Every row gives one point. Each copy is the shape, with its points in the same order, turned, moved and blurred by noise. Is it also mirrored, or only turned?
In the rows, zero is written as 128.

Shape:
[[124 175 112]
 [ 60 132 121]
 [127 168 110]
 [123 108 157]
 [ 82 149 132]
 [110 174  97]
 [154  63 139]
 [138 142 117]]
Copy 1 (8 x 3):
[[168 142 100]
 [136 214 119]
 [160 141 104]
 [ 96 141 134]
 [133 180 101]
 [174 159  99]
 [100 119 187]
 [151 135 124]]
Copy 1 is: mirrored
Copy 2:
[[109  72 106]
 [176  75  97]
 [104  83 112]
 [152 139 109]
 [148  88  91]
 [113  65 118]
 [162 173 152]
 [118 107 132]]
Copy 2 is: mirrored

Shape, 12 rows:
[[154 131 110 116 106  83]
 [141 126 138 161 132 151]
 [129 147 128 166 150 158]
 [137 129 117 117 109 161]
 [142  88 145 129 137 136]
 [155 124  93 117 153 156]
 [154 136 154 114 139 148]
 [  7 104 142 154 140 161]
 [164 137 142 104 141 133]
 [140 146 132 144 117 152]
 [146  92 119 106 141 131]
 [128  96  47 129 149 138]]
Copy 1, 12 rows:
[[ 98 150 119 158 115 145]
 [144 110 132 102  94 117]
 [159 121 159  95  88 123]
 [131 147 132 110 122  89]
 [118  88 126 120 130 110]
 [109 134 175 113 117  96]
 [146 111 142 146 109  92]
 [209 109 128  50 194 155]
 [128 119 149 157 109  98]
 [149 138 130 115  97 109]
 [101 107 143 130 139 107]
 [ 76 145 173  76 144 128]]
Copy 1 is: mirrored
Copy 2, 12 rows:
[[ 96 123 110  98 103 163]
 [127 138 133 169 127 140]
 [127 151 150 171 115 125]
 [125 151  94 144 120 120]
 [115 136 110 153 161 159]
 [ 91 180 105 147 126 128]
 [139 169 123 133 139 158]
 [142  68 159 153 199  53]
 [121 175 121 120 136 161]
 [133 142 126 151 105 134]
 [ 95 145  96 136 154 154]
 [ 36 138  97 151 126 112]]
Copy 2 is: mirrored
Copy 3:
[[146 104  84 118 119 120]
 [124 143 158 129 106 159]
 [ 98 143 154 140 118 173]
 [153 117 152 155 141 151]
 [140 132 167 109 125 123]
 [113  95 149 142 157 148]
 [146 131 148 107 145 167]
 [112 237 175 173 142  90]
 [143 114 133 104 151 159]
 [138 133 140 145 118 161]
 [131 107 150 113 139 115]
 [ 89  88 142 167 136  97]]
Copy 3 is: mirrored
